Each row of a before or after table is a point. The points were changed in one or more steps. Then noise was added and the rows were shuffled. The steps act on columns, c1 being the first. Write out the steps. A step turns or swaps two columns, mirrors them in a line or flattens them onto one, adds a multiple of one to another, or multiplies or shifts one. Angles are multiples of 10 degrees, from the lower column toward the higher: turns from -170 to 170, lines from 10 to 170 but not 90. Use the fewest steps. Two steps may share a column if one is a turn and the other turns, adds or multiplies; they go together, in the order done. Otherwise the lowest column goes first.

Before, 11 rows:
[[ 0.41  0.03  0.37]
 [-0.09 -0.26 -0.07]
 [-0.10  0.22  0.47]
 [-0.04  0.10 -0.49]
 [-0.15  0.15  0.02]
 [ 0.08 -0.29  0.25]
 [ 0.33 -0.20 -0.39]
 [-0.05 -0.45  0.16]
 [ 0.09 -0.10 -0.15]
 [-0.05  0.28  0.01]
 [ 0.40  0.28 -0.52]]
After:
[[-0.03 -0.43  0.15]
 [-0.09  0.29 -0.03]
 [ 0.31  0.02  0.47]
 [ 0.42 -0.15 -0.33]
 [ 0.04 -0.26  0.28]
 [ 0.10 -0.12 -0.13]
 [ 0.48  0.25 -0.46]
 [-0.12  0.11 -0.05]
 [-0.18  0.20  0.41]
 [ 0.09  0.15 -0.43]
 [-0.04 -0.23 -0.08]]
Steps: turn c1 and c3 by 10 degrees

Before, 13 rows:
[[ 0.14  0.10  0.18 -0.37  0.04 -0.18 -0.09  0.39 -0.29]
 [-0.38  0.18  0.50 -0.32  0.39 -0.11 -0.40  0.38  0.38]
 [-0.04  0.02  0.14 -0.18  0.28  0.31  0.01  0.16 -0.43]
 [-0.30 -0.45  0.49 -0.41 -0.43 -0.01  0.24 -0.02 -0.38]
 [ 0.29  0.25  0.07 -0.13  0.01 -0.25 -0.18  0.00  0.09]
 [-0.13 -0.26  0.61 -0.11 -0.05 -0.21 -0.33 -0.08 -0.24]
 [-0.28 -0.18  0.23 -0.53  0.38  0.00 -0.29 -0.24  0.03]
 [ 0.45  0.06 -0.06 -0.07 -0.39  0.42  0.31  0.45 -0.12]
 [ 0.09 -0.46  0.21  0.11  0.17 -0.07 -0.25  0.56 -0.07]
 [ 0.18  0.31 -0.05  0.06  0.06 -0.35  0.36 -0.02 -0.09]
 [ 0.17  0.30  0.16  0.03 -0.45  0.18  0.28 -0.25  0.02]
 [-0.34  0.28 -0.26 -0.08 -0.19  0.42  0.13  0.18 -0.20]
 [-0.26 -0.06  0.35 -0.33 -0.25 -0.14 -0.27 -0.15  0.05]]
After (13 x 9):
[[-0.36  0.24  0.25 -0.84 -0.07 -0.11 -0.27  0.16  0.00]
 [-0.23  0.02 -0.39 -0.59 -0.32  0.33  0.14 -0.18 -0.12]
 [-0.45  0.58  0.37 -0.90  0.18 -0.13  0.25  0.00 -0.11]
 [-0.34 -0.23  0.14 -1.03  0.35  0.02 -0.28  0.25  0.00]
 [ 0.08  0.24  0.21 -0.47 -0.48  0.16  0.28  0.22  0.00]
 [-0.10 -0.25  0.11 -0.69  0.13  0.13  0.02 -0.18 -0.22]
 [ 0.09 -0.08  0.23 -0.88 -0.06 -0.28 -0.11 -0.40 -0.08]
 [ 0.44  0.29  0.11 -0.56 -0.26  0.36  0.28 -0.47 -0.09]
 [ 0.23 -0.14  0.17 -0.63 -0.21 -0.21 -0.19 -0.01  0.06]
 [ 0.01  0.07  0.23 -0.39  0.48 -0.09 -0.25 -0.57 -0.01]
 [-0.52 -0.42  0.34 -0.82  0.04  0.03 -0.41 -0.37  0.16]
 [-0.32  0.19  0.52 -0.60  0.20 -0.29 -0.33  0.08 -0.08]
 [ 0.17 -0.22  0.03 -0.44 -0.23 -0.33  0.36 -0.01  0.02]]
Steps: turn c1 and c3 by 20 degrees; mirror c2 and c5 in the line at 120 degrees; shift c4 by -0.50; turn c6 and c9 by -20 degrees; multiply c9 by 0.4; multiply c8 by -1
